Rows are points. Each copy is the shape, with its points in the same order, turned, moved and blurred by noise. Is it also mirrored, or only turned?

Shape, 8 rows:
[[ -9  31]
 [ 21 -47]
 [-20  20]
 [ -9   9]
 [  9  20]
 [  7 -31]
 [ 10  -4]
 [ 14  14]]
Copy 1:
[[ -2  24]
 [  6 -60]
 [-20  17]
 [ -8   1]
 [ 14  10]
 [ -1 -39]
 [ 10 -17]
 [ 17  -1]]
Copy 1 is: only turned
Copy 2:
[[  2  36]
 [ -7 -45]
 [-12  31]
 [ -7  16]
 [ 12  17]
 [-12 -26]
 [  3  -4]
 [ 15  11]]
Copy 2 is: only turned
Copy 3:
[[-21  21]
 [ 35 -39]
 [ -5  27]
 [ -2  16]
 [-20   1]
 [ 26 -18]
 [  4 -11]
 [-19  -4]]
Copy 3 is: mirrored
Copy 4:
[[ -2 -30]
 [ 17  51]
 [-12 -21]
 [ -6  -8]
 [ 16 -17]
 [  5  34]
 [ 13   8]
 [ 20 -10]]
Copy 4 is: mirrored

Shape, 10 rows:
[[-18  -6  36   7]
 [-20  28  39  19]
 [-14 -23 -33   1]
 [ 21 -11  -1   0]
 [ -3   4  31  10]
 [ 33   5 -28  -6]
 [-12 -16 -31 -24]
 [ -5 -15  18  13]
 [  7  -1   3  -7]
 [-35 -23 -13 -22]]
Copy 1, 10 rows:
[[-24  14  18  20]
 [-23  44  19   3]
 [  4 -26 -29 -12]
 [ 21 -18   9  -4]
 [ -9  13  23  11]
 [ 36 -20   7 -35]
 [ -3 -36 -19 -24]
 [ -2  -5  10  17]
 [  3 -11   9 -14]
 [-33 -33 -21  -5]]
Copy 1 is: only turned
Copy 2 (10 x 4):
[[-47  -2   3   3]
 [-60  14  32  -8]
 [ 15 -25   4 -27]
 [  4  17   3   1]
 [-36  15   4   1]
 [ 38  26  19 -12]
 [ 26 -24   6  -2]
 [-26   3  -9  -7]
 [ -6  12  11  -2]
 [  1 -42   6   2]]
Copy 2 is: only turned
Copy 3 (10 x 4):
[[-11   9  16  20]
 [ 21   6  31  29]
 [-14   9  -4 -48]
 [ -7 -22 -12 -11]
 [  0  -6  14  20]
 [ 18 -28 -27 -32]
 [ -5  17 -28 -41]
 [-16  -4  13   1]
 [  2  -5 -11  -6]
 [-19  36 -12 -25]]
Copy 3 is: mirrored
Copy 4, 10 rows:
[[-17  34   6  -2]
 [ -4  36   3 -35]
 [-17 -36   1  15]
 [ 14  -1 -16  19]
 [ -2  28  -6  -7]
 [ 38 -28 -18  13]
 [  1 -34  20  22]
 [-13  15 -10   8]
 [ 12   1   0   8]
 [-21 -19  32  18]]
Copy 4 is: only turned

Shape, 14 rows:
[[ 28 -26 -28  13  21   2  12   4]
 [ -7 -14   3   0  18  33  -2 -12]
 [ 16  25  12   4  30  12  24  15]
 [-13  12  23 -24   8 -14  -7  11]
 [  3  22  11  -1  35  -6 -26 -25]
 [ 11   0  17 -37  17 -11  -3 -21]
 [ 25 -16 -18 -22   1  14 -14 -40]
 [-15   3 -60  41   1   2 -17 -23]
 [-19  -9  25   0  -7   2 -21  15]
 [ -7 -21  -9   7 -36  18  13  -1]
 [ 23  11   7  16 -12  42  -3  -1]
 [ -2  -8  20  25 -20  -1  18  -3]
 [ 26  24  -1 -21  15 -30  -3 -22]
 [-10 -16 -22  32  -5  -8  -5  34]]
Copy 1 (14 x 8):
[[ 14 -24 -48  -3 -20  17   8 -21]
 [-16 -28 -11  17   3   8  -9 -30]
 [ -5  22 -44  37  -6   4 -13  -7]
 [  5  13  -3  16  32 -16   3   4]
 [ 13  16   9  12  24  35 -14 -19]
 [  0   2 -19 -14  43  14 -12   0]
 [ -4 -49 -16 -15  11  36 -18   2]
 [ 10 -27  13   7 -35  52  43 -12]
 [  9 -12  16  22   9 -28   0 -10]
 [-16 -39  -9  -2 -23 -20   8  13]
 [-10 -26 -10  30 -28   6 -33   6]
 [ -9   0  -4  -8 -27 -22  -1  -4]
 [ 21  14 -20  -9  24  30  -7  18]
 [ 30 -24 -10  23 -31 -18  37 -15]]
Copy 1 is: mirrored
Copy 2:
[[ -6  52  16   9  10 -24  27  17]
 [  7  -5  10  15  26 -32   6  23]
 [ -3  27   8  17  35   1 -20  -8]
 [-13  -6  -2  -1  -5 -17 -34  -5]
 [-29  -3  15   2  17   7 -20  37]
 [-36  -1 -14  23  -5 -16 -13  15]
 [-13   6 -17  24  -4 -16  29  46]
 [  6  12  19 -48  15   4  51  39]
 [ 15 -11  23  -7 -13 -29 -21   8]
 [ 32   1   4   4 -12 -24  36  -7]
 [ 41   9  10  27  15   7   3  23]
 [ 14  -2  31  14  -7  -5  13 -16]
 [-40  17 -12   9  -8  17  -6  15]
 [ 24  34  34 -33  -6 -24  11  -1]]
Copy 2 is: only turned
Copy 3 (14 x 8):
[[  4  11 -14  38  -9  17  25  18]
 [  2 -36  -5   9 -21  17  16 -16]
 [ -4  21 -12  -4 -37   1  -9 -12]
 [-18 -14  20 -20 -19 -21   3  10]
 [-28  -2  35  -5 -22  30  -3 -11]
 [-12 -10  45  12 -28 -14   9  -3]
 [ 18 -16  40  28  -9  20  34  -6]
 [-12   6 -12 -10  27  56  56  -6]
 [-15 -33   1 -13  10 -12  -7   5]
 [ 21 -20 -15   5  22 -15  32 -15]
 [ 34  -5  -7   1  -1  18  -9 -25]
 [ -8  -7 -15   9  20 -17   5 -26]
 [-13  25  49   4 -16   1  14  -1]
 [-10  -1 -37  -4  25   7  19  25]]
Copy 3 is: only turned

Shape:
[[  2  20  18  22  -4  19  13 -10  -7  -3  31]
 [ 23  -4 -13  17 -11   6  -1  -3   1  -1  11]
 [ -7   0 -12 -11  12  19  -3 -13 -11  24  -2]
 [-15  13  27 -32  -3   8   7  34   2  22   6]
 [  2 -15  19   6  13  16  29   2  -5  -3  36]
 [ -4   7  42 -29  23 -16  -6 -23 -24   3  -9]
 [-21  18 -19  -7 -26  13   3  12 -41   8   6]
 [ -7  14   2 -29   2  15  26  -3  25 -15 -26]
 [ 15   9 -20 -11  20 -26  28   4  -3  14  14]
 [ 13  -2  12   6  16   5 -28  -3  -3  39  34]
 [ -3  20  17 -20 -18   3  14 -17  48  -2  25]
 [-25  13   7   4  22  11 -28  33   1  29 -10]
 [-25  -1 -11  -3 -24   5  10 -30 -20  24   1]
 [ -5   4   0   7   9  20  15  -7  -3   4  -7]
 [ -2 -11 -12 -12   7  12  18  15   1 -21  26]
 [ 12  -3 -11 -25 -12   1  13  26   3  26  60]
 [ -9 -10 -11 -19   1  37 -14  -9   1  16  13]]
Copy 1, 17 rows:
[[ 40   7  -8 -22 -18   6  24  -2   5 -20 -15]
 [  6  -9 -15  -2 -24  -8   6   3  19  -2   0]
 [ 16   7  17  26   0   0  21  -9   6  -8  16]
 [ 22  -4  19  -7  37  14  -5  22 -17 -14   0]
 [ 60  -7  -8   1 -11   4   1   0  -4  -6 -13]
 [ 18  23  -9   3  20  12  -5 -38 -35 -14  18]
 [  3  20  -2  14   4  23  39  33  -2   0  -5]
 [ -5  -5  15  22  15 -12  -4 -14  -8 -38 -34]
 [ 14 -10   4   2   5 -26  11 -10  -8  32 -15]
 [ 37   5  12 -22 -10  -4   4   0  10   5  43]
 [ 23   1   3 -17   8 -46  -2   8 -10 -47 -15]
 [  2  -9  50  -9  -4  29   5   8 -13  -5  23]
 [ 11   1 -12  24   2  -6  50   8  -7 -20  17]
 [ 15  -9   8  11 -10   6  17 -14   1 -18  -8]
 [ 27   4   3  19 -16  -7 -10  17  -7   1 -24]
 [ 46   4   4  -7  16 -27  -4  45  10  19  -2]
 [ 24  14  18  27 -10  -3   4  13  16 -22  19]]
Copy 1 is: only turned
Copy 2:
[[ 12   1  10  -8  -8   3  34  26  -5  -3  19]
 [  6  22  14  18 -15  -2   0   9  -2   4   3]
 [-31   3 -11   3 -15  21  12   9 -13   2 -11]
 [ 16 -24 -22   3   0  31   5  20  -1   8 -39]
 [ 12 -15  17  24  -6   6  37  23 -18 -25   0]
 [-10 -15 -36  -3   0  26  40 -32  27 -18   1]
 [ -8  24 -23 -26  15  11  -3  30 -18  -2  -3]
 [-11 -29  20  -5  13  38 -20 -12   3  17  -7]
 [-21  -4  14   5 -14  -9  -9  13  19 -29 -25]
 [  3  17 -13  17 -43   4  36  18   4   0 -16]
 [ 34 -10  33 -15 -19  39  11   3  15   3 -12]
 [ -9 -17 -29  -5 -18 -11  13  10 -19  28 -43]
 [ -6  16 -10 -17 -22  38 -10   7 -22 -18  15]
 [-15 -13  11   4  -5  10   8   1 -12   6   9]
 [  2   4  26  15  16   8  14   9 -20 -11 -21]
 [ 20  15   6  23 -14  20   6  49   0 -28 -42]
 [-20   9   3  10 -20  37  17  12 -24  15 -22]]
Copy 2 is: mirrored
